Each row of a before or after table is a point. The points were changed in one or more steps. Then noise was added and the rows were shuffled. The steps act on how far a point lies along the listed directions, d1 being the first. What was done? A step turns or swaps two directions, mirrors them in a line or flattens them onto one, adds a multiple of one to another, or multiplies one. Angles are multiples of 10 degrees, from the lower direction toward the higher: turns from -170 to 170, lines from 10 to 170 but not 90. Use the fewest steps. Two steps may share a direction if one is a turn and the other turns, adds or multiplies; they go together, in the order done. Otherwise the lowest direction goes first.

Directions:
(1): [5.4 0.5]
(2): [ 0.5 -5.4]
Before:
[[-6.1 -2.0]
 [-3.8  5.8]
 [-1.2  5.9]
 [-3.5  1.8]
 [-1.6 -4.8]
 [ 0.7  5.9]
 [-0.8  6.9]
 [-2.6 -4.8]
 [ 1.8 -3.7]
 [ 3.8  2.4]
 [-1.7 -0.7]]
After, 11 rows:
[[-2.4  3.3]
 [-3.7 -3.1]
 [-0.2  6.8]
 [ 3.6  4.7]
 [-6.4  1.5]
 [-4.5 -3.0]
 [ 2.2  5.8]
 [ 4.6  0.1]
 [-1.8  0.3]
 [ 2.7  6.2]
 [-0.2 -4.2]]
Steps: turn d1 and d2 by 30 degrees

Directions:
(1): [4.6 2.4 4.1]
(2): [-1.9  6.2 -1.5]
(3): [-4.3 -0.1  5.0]
Before, 14 rows:
[[ 4.2  1.6  1.3]
 [-3.5  3.6 -1.4]
 [ 2.1  3.4  6.5]
 [ 6.9  1.2  4.9]
 [-4.0  1.5  0.2]
 [ 7.0 -3.6  2.3]
 [-4.6  0.2  1.2]
 [ 7.8 -6.9  1.2]
 [ 0.9 -2.0  4.2]
 [ 3.0  1.4  4.7]
 [-3.8  0.2 -3.0]
 [-5.4 -0.1 -2.2]
 [ 4.9  0.7  2.3]
 [ 6.9 -4.6  0.9]]
After:
[[-3.6 -1.8  3.3]
 [-5.5 -2.4  6.1]
 [-3.3 -6.7  3.0]
 [-2.3 -9.9  2.7]
 [ 4.1  2.4  0.5]
 [ 0.8  5.0 -1.8]
 [ 4.2  2.7 -3.0]
 [-2.3  2.3  6.6]
 [ 2.7  1.6 -3.8]
 [ 2.7  3.4 -0.2]
 [ 1.1 -1.4  3.7]
 [-3.8 -1.1  2.2]
 [-3.2 -7.6  1.9]
 [-2.2 -0.1  4.9]]
Steps: swap d1 and d3

Directions:
(1): [ 4.1  4.5  6.4  0.6  1.4 -2.7]
(2): [ 5.7 -4.1  0.5 -5.7  0.8  2.2]
(3): [ 1.0 -2.5 -2.8  0.8  5.3 -6.5]
(4): [ 0.2 -6.4  4.2  4.2 -3.0 -1.2]
(5): [-2.0  0.3  0.3 -5.0 -5.3 -5.5]
Before, 9 rows:
[[-2.6  4.3 -0.7 -2.3 -1.0 -4.6]
 [ 0.0 -1.4 -7.5  0.4  1.9 -3.7]
 [ 3.3  1.0  0.7 -4.2  1.9 -2.5]
 [-0.4  3.1 -2.1  0.7 -2.3  3.5]
 [-1.9  3.1  0.4  3.4  1.0  2.8]
 [-1.5  0.5  4.1  6.1 -5.7 13.7]
 [-1.1 -2.7  3.0  3.1  1.6 -1.5]
 [-8.3 -4.3 -2.9  1.1 -6.9  7.7]
 [ 2.0  3.0  0.2 -1.2 -1.5 -3.3]]
After:
[[ 2.7 -2.0  0.8  3.8  0.7 -6.9]
 [ 0.9  2.9  1.8  3.3 -2.8  1.6]
 [ 4.2  0.3 -1.0 -5.9  1.9 -1.3]
 [ 0.5  3.5 -2.2 -2.0 -1.3 -2.0]
 [-4.2 -2.0 -2.7  1.9  2.5 -0.6]
 [-2.9  5.8  1.8 -0.3 -2.2 -5.0]
 [-3.2  4.2  1.0  4.9  1.0  1.5]
 [-5.4 -4.6  7.0  6.4 -8.1  3.8]
 [-2.7  0.8  1.6  6.1 -4.0 12.7]]
Steps: mirror d1 and d4 in the line at 130 degrees; multiply d2 by 1.6; add -0.3 times d5 to d3

Directions:
(1): [-5.2  3.2 -5.2  2.8  3.3 -1.8 -4.3  3.5]
(2): [-6.3 -5.1  2.9  3.1 -5.4 -0.8 -1.4  0.2]
(3): [ 1.4 -2.9 -8.3 -2.7 -5.2 -0.8  1.2  0.7]
(4): [-1.0  3.3  0.8 -1.8 -1.6 -8.8  0.3 -4.5]
(5): [-2.0 -3.3  2.0 -8.4  2.6 -1.5 -2.4  3.5]
Before, 11 rows:
[[-0.3 -7.0  2.0  0.0 -6.2  4.1  1.2 -0.4]
 [ 2.5  7.9  2.6 -6.2  7.0 -3.0 -1.1  0.8]
 [ 2.2  0.6  3.9  0.0  0.7 -1.0 -0.1  0.1]
 [ 4.8 -1.3  0.5 -0.9 -5.9  2.0  4.5 -2.3]
 [ 5.7 -1.3 -0.6  1.8  2.2  9.1  4.8  3.6]
 [ 3.4 -3.1  5.6  5.9 -2.2  7.7  1.9 -1.1]
 [ 1.0  0.0  0.4 -7.8  4.0 -1.1 -3.5 -1.3]
 [-2.7  4.4 -1.6  1.3  2.4 -2.5 -2.6  2.0]
 [ 3.6 -2.5  1.3  5.1 -2.2  6.3  3.2 -0.5]
 [-0.4  6.0  0.6  0.8  2.7 -5.9 -1.6 -1.7]
 [ 5.1  2.6  3.4 -9.7  9.5  1.1 -1.6  0.8]]
After (11 x 8):
[[  0.6   3.5   5.2   1.4  -2.6  -3.5   1.9  -4.8]
 [ -0.1   4.1  -6.8   1.1   3.0  -1.5  -2.8   3.1]
 [  6.5   2.2  -1.5 -11.8   7.3  -1.0  -0.5   0.9]
 [  8.2   0.0   4.6  -1.0  -0.6   2.8   7.7  -2.4]
 [ -1.6  -4.4   5.9  -0.4  -6.1  -1.4   1.2  -4.0]
 [ -0.8   1.5  -3.4   1.1   1.3   3.4  -1.7   4.5]
 [ -0.3   0.3  -0.6  -7.5   4.9  -1.3  -4.3  -0.6]
 [  2.3   0.7  -1.4  -1.5  -1.0  -2.6   0.1  -0.1]
 [  5.9  -2.3   0.2   0.9  -7.5   0.1   4.3  -5.4]
 [  3.0   6.4  -4.7  -7.0   5.5  -1.1  -1.2   3.7]
 [  4.4  -1.4   2.7   2.6  -4.2   0.7   4.5  -4.5]]
Steps: turn d1 and d4 by -60 degrees; mirror d2 and d3 in the line at 10 degrees

Directions:
(1): [-4.5  7.6 -0.7 -1.7 -0.6 -6.0  0.1  3.0 -2.0]
(2): [ 2.9 -0.6  6.6 -1.4 -0.6 -3.8 -2.8  3.3  6.6]
Before (10 x 9):
[[ -3.4   4.9  -0.9  -0.8  -0.3   0.1   0.9   0.8  -3.3]
 [ -5.2   4.2  -3.5  -0.3   0.5  -1.0   0.5  -1.4  -6.7]
 [ -0.1   2.6   2.8  -2.5   1.5   0.0  -2.1   1.3   1.8]
 [ -0.9   0.5   2.1   0.5   0.3  -1.5   1.2   0.3  -0.4]
 [ -6.2  11.7   1.6  -4.2  -2.1  -9.5  -0.6   7.9   0.4]
 [ -0.1   0.1   2.0   0.7   0.5  -3.2   0.6   3.2   1.9]
 [ -2.4   2.1   2.6  -2.1  -0.6  -3.0  -0.2   3.0   2.4]
 [ -1.9   1.9   0.7  -1.1  -2.9  -1.8  -0.9   1.4   0.8]
 [ -0.7   4.7   2.8  -1.9  -2.4  -5.1  -1.5   3.1   4.8]
 [-10.3   9.1 -11.3   0.1  -1.3   0.7   3.6  -2.4 -13.7]]
After, 10 rows:
[[ -3.4   8.0   2.3  -3.6  -1.7  -7.2  -0.7   7.2   2.4]
 [  0.4   3.2   4.3  -2.3  -2.5  -4.9  -2.1   3.0   6.6]
 [-10.2   7.4 -14.6   1.1  -0.8   4.5   4.7  -4.9 -15.9]
 [  0.8   2.1   3.4  -2.6   1.7   0.0  -2.4   1.3   2.5]
 [  0.5  -0.4   2.7   0.8   0.6  -3.4   0.2   3.1   2.4]
 [ -1.0   1.3   0.9  -1.2  -2.6  -1.4  -1.1   1.4   1.2]
 [ -0.8   0.3   2.0   0.6   0.4  -1.3   1.0   0.4  -0.1]
 [ -1.6   1.2   3.2  -2.0  -0.7  -2.7  -0.8   3.1   3.4]
 [ -3.1   3.7  -1.2  -0.7   0.2   1.2   1.1   0.1  -3.6]
 [ -4.9   3.1  -4.8   0.1   0.6   0.8   0.9  -2.4  -7.6]]
Steps: multiply d1 by 0.7; multiply d2 by 1.3
